Each row is a point. The ring and each string are closed loops that go straight from each point to the next, and from the last back to the first. Before rounding, they use only three directions, however many columns there are. Count how often each string passes through the ring. Passing back the other way cancels.

Ring (7 x 3)
[[  8.9   5.7   5.8]
 [ -4.1  28.5  -7.2]
 [-26.5  27.7 -26.8]
 [-40.2  -1.5 -39.6]
 [-36.8 -30.7 -32.4]
 [-17.3 -44.0  -7.7]
 [  2.7 -26.8   7.2]]
String (15 x 3)
[[ -2.9  -4.2 -20.1]
 [ 15.5  -3.3 -20.8]
 [ -1.9  -7.3 -20.1]
 [-11.5  -4.9   5.6]
 [-12.0  -4.6  24.7]
 [-13.5  -5.5   2.1]
 [  2.5  -8.2 -20.6]
 [ 28.5  -1.5  -7.9]
 [ 26.6  10.1   3.3]
 [  8.2   4.5 -13.4]
 [ -2.8   0.7 -16.4]
 [-13.8  11.0   6.5]
 [ -6.5  23.7  15.5]
 [ -6.8  23.5  19.5]
 [ -7.9  10.2   7.1]]
Times through: 0

Ring (8 x 8)
[[ 30.5   4.3  -4.7 -15.7  -4.2 -13.5  -2.6  -4.3]
 [ 21.5  30.5  -8.8 -12.8   3.8 -20.8   7.6  -4.6]
 [ -1.7  39.5  -4.3  -1.9  10.9 -20.6  20.9  -5.7]
 [-20.5  28.5   1.4   8.2  11.3 -13.4  27.9  -7.0]
 [-31.6   0.2   4.0  16.0   3.9   0.4  27.7  -8.5]
 [-24.7 -23.5   3.7  14.4  -4.8   8.9  19.5  -8.7]
 [  3.0 -34.8   4.1   0.9 -11.0   6.6   3.1  -6.8]
 [ 22.6 -21.5   1.5 -10.1  -9.4  -3.0  -4.1  -5.1]]
String (16 x 8)
[[ 25.5  12.9 -23.3 -11.9  -8.9  -8.7   3.0  -6.1]
 [ 10.6  10.4 -20.9  -4.3  -7.4  -4.8  10.0  -7.1]
 [ 24.7  22.8 -28.8 -11.8  -7.9 -10.5   5.9  -6.4]
 [ 28.8  35.3 -34.4 -14.4  -6.6 -14.7   6.6  -6.2]
 [  9.6  21.6 -25.5  -4.2  -5.5  -7.5  13.1  -7.3]
 [  8.8  18.6  -6.4  -5.4   1.9 -13.5  11.5  -5.7]
 [  6.5   9.7  13.0  -5.5   7.6 -16.7   9.5  -4.4]
 [ 21.4  40.5  12.2 -15.6  16.3 -33.2   8.1  -2.3]
 [ 25.3  53.8  -9.3 -16.6  11.0 -31.5  10.3  -3.6]
 [ 24.6  49.8 -26.1 -14.2   2.3 -23.0  11.1  -5.3]
 [ 19.8  33.2 -25.1 -10.4  -2.4 -15.2  10.2  -6.1]
 [ 15.7  20.5 -19.1  -7.9  -3.6 -11.1   9.3  -6.3]
 [ 32.8  28.1 -32.2 -16.1  -8.4 -13.5   3.0  -5.9]
 [ 39.8  21.1 -20.4 -20.4  -6.2 -16.9  -2.8  -4.5]
 [ 51.8  16.7  -8.7 -27.4  -3.7 -22.6 -10.7  -2.6]
 [ 40.8  14.8 -23.1 -20.1  -9.6 -13.4  -4.4  -4.8]]
Times through: 1
String (10 x 8)
[[-10.6  14.4  10.7   3.2   9.8 -13.5  19.3  -5.8]
 [ -8.9   9.5 -10.7   5.0  -1.5  -3.5  19.0  -7.8]
 [-21.2  11.5 -12.3  11.3  -0.3  -0.6  25.8  -8.8]
 [-11.8   2.2   4.9   5.4   3.2  -5.7  17.9  -6.8]
 [-15.5  -3.0  18.8   6.4   7.9  -8.0  17.8  -5.9]
 [-36.7  -6.9  24.9  17.1  11.2  -3.4  27.4  -7.2]
 [-44.8   3.9   5.9  22.4   7.2   1.4  35.0  -9.2]
 [-48.1  21.7  -7.2  23.9   7.8  -0.2  41.2 -10.2]
 [-39.5  34.1  11.3  16.6  19.3 -14.9  38.0  -7.4]
 [-18.4  24.2  27.6   4.8  21.2 -22.3  24.1  -4.6]]
Times through: 0

Ring (9 x 12)
[[ 26.8  33.8  20.6 -14.6   2.9   4.4   6.0   6.8   6.0  -1.4  12.5   8.5]
 [ 13.3  40.5  16.3  -6.9  -3.1   8.3   2.8  10.5  12.3   0.1  20.8  13.8]
 [ -8.2  34.9   7.9   4.8  -3.1  10.7  -3.3   5.4  13.8  -0.6  26.0  21.0]
 [-20.9  21.2   1.5  11.3   2.9   9.7  -7.2  -4.6   9.2  -3.0  23.6  24.5]
 [-28.9   2.4  -6.5  13.8  10.6   5.2  -6.9 -16.3   1.7  -5.7  14.0  26.5]
 [-30.6 -17.4 -15.9  11.0  17.2  -2.5  -0.5 -26.3  -6.7  -7.8  -2.4  26.8]
 [-17.7 -25.3 -16.9   1.3  20.3  -9.2   8.5 -28.3 -12.4  -8.2 -16.4  22.5]
 [  4.7 -13.9  -4.3  -9.3  19.2  -8.8  11.4 -20.8 -11.7  -7.2 -15.7  14.9]
 [ 24.9   8.3  12.4 -16.6  14.1  -3.6   9.8  -8.1  -5.8  -5.1  -4.6   8.2]]
String (17 x 12)
[[-14.2  31.5 -10.4   0.9 -13.4   2.9  14.0  11.0  17.1   3.0   9.7  25.5]
 [ 24.6  65.4  32.6  -8.1  -9.3  17.0  -4.0  23.2  20.8   2.3  39.2  10.0]
 [ 27.1  64.6  38.5  -7.1  -4.7  19.0  -9.7  20.0  18.6   0.7  43.4   8.2]
 [-19.9  41.2  -8.2   5.8 -17.7   7.8   9.2  15.6  22.6   4.1  20.1  27.7]
 [-28.5  12.9 -19.8   7.2  -6.2  -0.1  11.7  -1.4  10.7   0.2   3.3  29.6]
 [-27.5   6.6 -18.9   7.0  -1.5  -1.1  10.2  -6.2   6.9  -1.4   1.1  28.6]
 [-46.9   4.6 -28.2  16.8  -4.6   0.9   7.1  -7.7  10.3  -0.9   5.3  35.6]
 [-38.4   6.7  -7.9  19.9   7.8   8.6 -11.1 -14.8   5.5  -5.1  21.3  29.9]
 [-16.2   8.7  13.9  13.8  19.8  12.2 -21.4 -19.2  -1.3  -8.7  28.5  19.9]
 [ -6.3   8.8  12.6   6.0  17.6   8.0 -12.7 -15.9  -2.1  -7.5  19.6  17.3]
 [-10.8   6.1  -0.7   3.3  10.3   2.2  -0.3 -12.0   0.2  -5.0   7.8  20.6]
 [-45.4  -6.6 -31.0  14.7   0.7  -3.1   9.4 -14.1   4.6  -2.6  -3.2  34.7]
 [-44.5   9.2 -14.6  21.2   2.0   7.9  -6.9 -11.0   9.2  -3.3  19.8  33.0]
 [ -5.1  41.9  29.8  12.5   7.9  22.3 -26.4  -0.3  11.9  -4.6  49.9  17.0]
 [ 19.2  44.6  40.7  -0.1  11.2  19.6 -21.9   2.1   7.9  -5.0  44.1   8.3]
 [ -6.0  20.1   2.6   1.1   2.7   4.6   1.9  -2.1   6.6  -2.3  13.0  19.9]
 [-28.9   7.6 -25.8   4.8  -7.0  -4.0  17.7  -2.2   9.3   0.5  -4.8  30.2]]
Times through: 2
String (29 x 12)
[[ 32.7 -10.2  19.5 -18.7  30.8  -6.0   3.2 -23.5 -18.7 -10.4 -10.1   3.0]
 [-14.8 -34.8 -32.0  -7.5  15.2 -19.8  27.2 -26.5 -14.2  -6.1 -38.6  23.4]
 [-28.3 -21.6 -35.7   0.3   5.2 -14.5  24.6 -18.2  -4.5  -3.3 -27.2  29.1]
 [-16.4  -6.7 -17.6  -0.3   7.1  -6.8  14.0 -13.8  -2.0  -3.8 -11.1  23.9]
 [ 15.6   0.1  13.7  -9.2  21.6  -1.0   0.0 -17.2  -9.6  -8.0   0.7   9.9]
 [ 34.9  -5.5  25.7 -17.5  31.9  -2.8  -1.9 -22.8 -17.9 -10.9  -3.3   1.7]
 [ 18.0 -20.0  -0.9 -17.2  24.2 -13.0  15.6 -23.7 -17.4  -8.4 -24.5   9.9]
 [ 52.6   0.8  35.5 -25.9  32.8  -3.1   0.0 -18.8 -18.8 -10.6  -3.9  -4.5]
 [ 25.9  12.3  23.1 -12.5  19.1   2.3  -1.7 -10.6  -6.4  -6.9   7.6   6.4]
 [ -0.1   7.9   1.4  -3.6   9.3  -0.3   5.2  -9.0  -0.5  -4.3   2.5  17.2]
 [-15.8  -0.8 -20.8  -2.2   0.8  -7.6  19.3  -7.7   1.9  -1.6 -12.6  24.8]
 [ 14.4  16.4  13.7  -8.5  10.9   2.3   2.2  -5.5  -0.5  -4.5   7.9  11.7]
 [ 68.8  47.5  61.9 -26.3  18.9  12.9 -11.6   5.7  -1.4  -5.9  30.0  -9.5]
 [ 63.8  54.2  51.7 -27.5   7.5  10.6  -1.4  14.9   5.5  -2.1  25.4  -5.7]
 [ 13.0  31.8   2.4 -12.9  -7.5  -0.4  17.9  11.5  11.0   1.8   2.8  15.4]
 [-13.1  12.4 -16.2  -2.3  -5.1  -3.9  18.2   0.4   7.8   0.3  -4.7  24.4]
 [  7.9  22.8   9.1  -6.1   3.9   3.4   4.5   0.0   5.0  -2.3  10.3  15.0]
 [ 22.3  30.3  25.6  -9.0   9.4   8.1  -4.0   0.4   3.4  -3.9  20.0   8.7]
 [-17.1   8.7 -17.9  -0.1  -3.3  -4.0  16.7  -2.6   6.6  -0.4  -4.9  25.6]
 [  0.8  26.1  -4.5  -7.2  -7.3  -0.5  16.5   7.8  11.0   1.4   2.5  19.7]
 [ 41.9  50.3  34.5 -19.5   0.1   9.0   3.1  15.5  10.0  -0.2  22.2   3.2]
 [ 54.9  50.8  47.4 -22.9   7.8  11.0  -3.3  12.3   5.6  -2.5  26.3  -2.7]
 [ 38.6  33.7  35.5 -16.3  12.4   7.8  -3.7   1.8   0.9  -4.5  19.5   2.5]
 [  4.3  12.6   4.0  -5.6   7.6   0.3   6.0  -5.8   1.0  -3.6   3.8  16.0]
 [ -4.7   2.9 -17.9  -9.0  -0.9  -9.6  24.5  -3.6   2.0  -0.6 -16.7  21.4]
 [ 10.3   3.0  -5.5 -14.2   6.3  -8.6  20.2  -6.3  -2.7  -2.7 -14.8  15.0]
 [-22.3 -10.5 -32.1  -2.5  -0.3 -12.8  26.6 -10.4   0.1  -1.3 -23.6  27.8]
 [ 13.0   6.1  10.1  -9.0  15.3  -0.9   3.7 -11.5  -5.1  -5.9   1.1  11.8]
 [ 35.7   4.8  28.4 -17.0  26.9   0.1  -2.7 -16.4 -13.0  -9.2   3.0   2.0]]
Times through: 1
